Every row gives one point. Two turns around zero, p and q, are shown by what they do to some points. Write where each new point lands after one turn and then the other. Backwards means that the second turn is done in reverse. Each puzzle has new turns, and all numbers are rounded.
In the rows, zero is written as 128.

Turn p:
[121 162] -> [148 156]
[ 94 144] -> [117 164]
[124  73] -> [85 94]
[173 132] -> [161  98]
Turn q:
[100 145] -> [108 102]
[133 152] -> [105 135]
[179  77] -> [183 174]
[100 138] -> [115 101]
Where do these land?
p, then q: [145 134] -> [138 143]
q, then p: [104  68] -> [145  66]
p, then q: [177 168] -> [143 190]
q, then p backwards: [ 97 131] -> [147 103]
q, then p backwards: [117 140] -> [126 112]

Turn p:
[148 167 116] -> [158 158 112]
[107 138 149] -> [119 142 155]
[135 138  73] -> [123 143  74]
[122  70 173] -> [112  70 171]
Turn q:
[209 116 137] -> [199 102 160]
[ 98 118 111] -> [ 92 127 130]
[105 160 109] -> [107 117  92]
[100 118 155] -> [114 166 130]
Where do these land?
p, then q: [115  77 141] -> [101 159 163]
q, then p: [131 131  90] -> [101 101 130]
q, then p backwards: [ 94 182 187] -> [133 185  62]
q, then p: [152 116  89] -> [116  85 144]
q, then p backwards: [148 134 132] -> [148 131 134]

Turn p:
[126 108 190 138] -> [141 182 141 161]
[145 168 126 118] -> [160 117 103 112]
[136 128 127  60] -> [172  95 169 125]
[139 110  76 134] -> [ 94  83 123 131]
[ 93 126 122 190] -> [ 73 164 105 111]
Turn q:
[157 105 184  87] -> [118  81 189 120]
[122  89 163  93] -> [ 97 111 173 101]
[161 161 130 183] -> [149 126 107 194]
[100 156 106 121] -> [154 158 114 110]
[111 126  69 117] -> [131 140  79  91]
[117 131 115 168] -> [119 153 104 153]
Where do these land?
q, then p: [106 161 127 135] -> [150 120  95 126]
p, then q: [ 96 157 158  86] -> [162  81 162 130]
p, then q: [110 137 177 147] -> [182 133 124 143]
q, then p: [164  73  89 163] -> [ 56 113 155  98]
p, then q backwards: [104 134 117  93] -> [127 129 145  87]
q, then p: [187 107  99 143] -> [ 65 107 146 143]

Turn p:
[170 124 139 120 114 150] -> [129 112 105 129 137 170]
[ 83 130  98 181 139 107] -> [118 141 196 116 110  98]
[180 142 161 146 136 134] -> [158 142 124 127 150 181]
[166 147 134  72 101  99] -> [140 135  72 176 104 145]
[115  52 117 135  98  91] -> [158  59 148 133  88 102]
[115 133 112 181 112 141] -> [110 130 173  99 111 143]
[132 159 194 116  92 150] -> [147 157  73  83 114 156]
[ 88 138  97 126 197 138] -> [ 99 150 158 137 178  76]
[103 127 101  76 164 141] -> [ 95 126 105 152 160  80]
Turn q:
[103 165 109 165 142 162] -> [ 71 126 161 105 142 123]
[111 133 121 141  74  90] -> [136 116 109 127 115  63]
[148 107 171 162 129 189] -> [144 132 195 153 173 142]
[ 92 131 114 123  82 129] -> [126 121 143 122  90  84]
[175  80 119 110 172 127] -> [159 101 108 142 141 194]
[172 169 114 130 150  91] -> [ 94 133  69 146 153 138]
[170 100 116 125 162  89] -> [150 103  78 131 150 163]
[ 93 136 107  99 102 187] -> [105 131 182 135  71 127]
[ 89 130 181  98 138  89] -> [166 188 108  93 118 117]
Where do these land?
p, then q: [146  72  83 173 144 123] -> [198 143 160 119 166 139]
p, then q: [ 99 113  93 186 136 141] -> [177 184 138 116 126 121]
p, then q backwards: [110 141 169  87 106  90] -> [122 125 142  85 101  73]
p, then q: [124 185 156  86 159  97] -> [ 54 123  89 130 151 116]
q, then p: [142 155 205 100 125 130] -> [118 203 145 137 136 167]
q, then p: [127  92  69 153 140 167] -> [149  67 107  85 141 108]
q, then p: [155 164 131 123  96 128] -> [132 149 173 122 106 120]
p, then q backwards: [121 103 118 116 117 148] -> [128 127  96 145 126 119]

Turn p:
[126 130 125 135 113 129 141 125 129] -> [130 132 129 136 129 113 133 124 140]
[128 108 140 131 144 108 125 149 145] -> [136 120 106 121 146 136 121 157 123]
[125 140 136 126 105 144 144 134 111] -> [127 128 140 120 107 107 137 124 149]
[104 118 121 115 141 107 152 112 109] -> [133 133 136 101 160 113 143 112 116]
[134 124 108 150 124 137 125 138 130] -> [115 146 111 143 120 128 134 131 131]
[108 103 125 125 112 127 128 115 145] -> [145 112 108 140 140 119 140 112 125]
[133 144 152 128 127 115 118 128 132] -> [136 116 148 133 126 129 117 147 124]
[132 133 144 139 157 131 116 138 121] -> [107 121 133 119 126 143 127 152 117]
[143 125 129 113 130 124 114 113 133] -> [141 124 136 133 130 151 121 119 125]
[126 142 111 118 128 146  98 130 120] -> [122 133 128 130  96 139 122 113 107]
[137 117 124 127 105 138 118 131 132] -> [142 128 117 141 111 133 134 123 139]
[141 152 121 129 150 130 158 123 129] -> [101 142 145 119 145 125 108 123 142]
Turn q:
[128 126 131 123 131 112 107 202 121] -> [157 113  98 150  77 126 114 148 153]
[144 127 130 122 142 112 138 127 128] -> [127 135 127 110 126 115 131 128 146]
[128 131 128 127 124 141 135 131 148] -> [118 128 144 135 127 134 127 142 128]
[133 125 119 143 132 136 119 126 123] -> [136 118 130 128 130 138 142 121 127]
[134 117 142 126 128 127 117 113 127] -> [137 130 133 111 129 124 128 126 111]
[130 161 117 129 117 113 115 118 127] -> [113 125 135 140 116 116 127  94 128]
[110 125 122 113 134 160 138 117 130] -> [122 151 134 136 146 156 125 136 120]
[119 134 140 136 139 114 140 116 132] -> [129 138 132 130 143 104 133 128 130]
[124 110 120 129 120 121 131 114 128] -> [129 117 128 117 146 130 117 124 125]
[130 125 131 131 112 144 139 115 116] -> [111 126 120 122 139 137 135 130 110]
Where do these land?
p, then q backwards: [116 119 118 122 131 123 145 130 130] -> [127 123 130 129 133 114 136 115 114]
p, then q: [128 225 128 123 133 135 122 125 130] -> [160 121 114 146 102  84 108 111  60]
p, then q backwards: [123 118 122 130 108 119 121 131 129] -> [119 130 139 137 140 126 118 137 118]
p, then q: [120 121 131 142 135 124 122 123 142] -> [142 122 118 132 138 133 138 129 138]
p, then q: [130 117 136 126 132 126 127 150 131] -> [127 123 126 130 117 143 117 132 141]
q, then p: [132 115 145 123 122 117 137 120 129] -> [141 134 129 110 126 132 121 132 114]
q, then p: [125 116 127 119 138 119 116 123 116] -> [132 135 137 131 124 146 119 116 129]
p, then q: [129 117 131 125 126 164 127 124 131] -> [121 117 140 128 154 141 114 134 119]
q, then p: [124 121 130 141 125 135 132 129 111] -> [118 143 120 119 133 130 133 120 132]
p, then q: [138 116 118 122 125 124 126 127 134] -> [122 128 139 126 126 138 139 122 132]
p, then q: [145 125 121 137 133 122 133 127 126] -> [126 136 136 143 123 129 138 131 131]

Turn p:
[103  82  94 167 112 160 123 129 110 140 180] -> [133 126  76 121 115 109  70 119 101 174 113]
[ 84  79 108 125 101 131 146 170 106  87 195] -> [ 76 138  85 125 101 132  51  83 114 126 103]
[ 95  94 144 104 162 109 115 115 101  71 112] -> [102 118 141 127  88  86 150  81 110  91 106]
[174 154 154  63 165  88  75 102 100 124 111] -> [ 73 113 171 127 149  86 211 133 157 128 138]
[131  65 109 125 109 142 101 139 151  92 142] -> [124 130  88 146  87 109 107  82 153 143 147]
[175 145 143 153  86 120 169 101 128 160 133] -> [139 132 127  87 133 189 145 158 122 163 151]
[ 73  98  95 152 133 126  99 191 100 120 122] -> [118 153 114 197 110 103  86 112  97 131  86]
[133 169 140 142  74 114 146  95 155 158 102] -> [168 167 129 102 162 177 159 137 125 133 147]
[139 127  90  99 170 140 130 146 101 105  86] -> [107 112 119 167 101  96 148 164 122  84 131]
[ 87 131 106  85 127 133 119 182 148 107 136] -> [103 141 112 170 148 118  92 104 149  81 120]
[126 171 119 138 167 102 156  84 158 187 118] -> [167 109 168 109 185 129 138 159  89 121 169]
[187 173 155 170 145 120 126 117 151 122 119] -> [154 135 189 106 112 140 141 169 161 148 149]
[158 155 190 121 138 126 159 112 153 192  93] -> [167  82 167 119 170 184 174 147 137 132 132]
[126 149 145 150 103 181 127 110 128 125 142] -> [161 137 106  90 129 132 118 144 154 138  98]
Turn q:
[ 99  96 142 182 100 136 126  93 164  96 176] -> [156 110  89 147  47 163 108 121 144 136 115]
[132  31  86 127 162 143  89  90 130 185  97] -> [ 96 242 109 148 136 173  93 122 130  88 121]
[147 109 118 136 122 153 152  76 141 144 142] -> [149 146  96 146 132 138 112  92 166 122 115]
[152 115 153 107  95 109 130 164 144 118 105] -> [156 127 181 102 123 134 141 138 133 111 152]
[115 176 163  85 132 167 120 147 128 108 118] -> [143  96 153 167 146  75 129 141 106 132 158]
[124 150 121 118  87 147 110 162 122 137 163] -> [162 117 132 142 127 131 173 120  86 141 125]
[ 95 141 137 119  81 110 118 132 112 149 130] -> [155 127 113 105 114 106 154 140  96 104 117]
[147 150 163 167 147 132 133 140 121  98 127] -> [129  88 132 114 130 134  94 134 129 167 150]
[147 103 117  89 127  94  96 147 141 121 119] -> [106 158 179 117 111 131 148 117 121 111 139]
[157 106  85  88 120 138 154 145  69  89 108] -> [ 97 132 121 122 166 142 186 119 153 112 194]
[156 163 170 134 114  77 125  64 123 138 142] -> [141 114 118  72 107  80  94  71 135 129 111]
[107 145  60 178 159 107 122 168 177 129  79] -> [ 91 161 148 122 127 143 142 206 154 186  80]
[ 87 178 150 135 218 151 189 135  91 152 158] -> [ 82  46  91 161 199 115  89 141 112 124  89]
Where do these land?
p, then q: [ 86 152 103 152 112  80 168 143 120 103 175] -> [111 120 108 144 119  65 132 127  62 142 163]
p, then q: [146  99 122  90  68 132 156 142 155 126 105] -> [139 132  89 188 123 144 153 117 160 160 116]
q, then p: [163 106  91  82 176 149 126 143  95 162 136] -> [158 109 164  88 127  80 111 145  97  94  93]
q, then p backwards: [144 129 151 136 105 112 144  75 138 157 133] -> [ 88 121 144 136 117 166 120 114 153  97 145]
p, then q: [153 166 108 130 188  58 178 151 109 131 123] -> [136  55 116 134 110 151 110 154  60 104 170]
p, then q: [132  93 159 162 135 118 133 156 110 194 123] -> [151 166  98 120 173 166  84 138 108 117 136]
q, then p: [102 119 158 132 172 132 141 140 153 114 152] -> [155 138 117 153  97 118 126  95 131 155  98]
p, then q: [104 172 115 141 119 179 134 112 187 135 128] -> [101 137 192 140 132 129 130  88 138 177 142]
q, then p: [167 102  89  99  95  92 108 119 124 120 133] -> [132 130 122  63 156 154 136 131 133  86 133]
p, then q backwards: [ 92  88  91 151 177 128  85 108 112  72  67] -> [ 77 159 145  65  80 131  71  84 155 121 150]
p, then q: [112 106 176 125 101 135 123 159 158 112 150] -> [150 173 120 157 107  99  95 121 151 138 127]
p, then q: [122 120  95 195  83 132  60 120 101 106 134] -> [154 148 130  69 163  76 158 125 109 159  73]
p, then q backwards: [120 186 154  97 168 150 105 103 106 158 111] -> [111 174 113  92 119 112 178 166 133 160 101]
p, then q backwards: [149 153 180  99  92 193 131 120 124 103 122] -> [123 110  91 154  98  88 200 109 144 134 123]
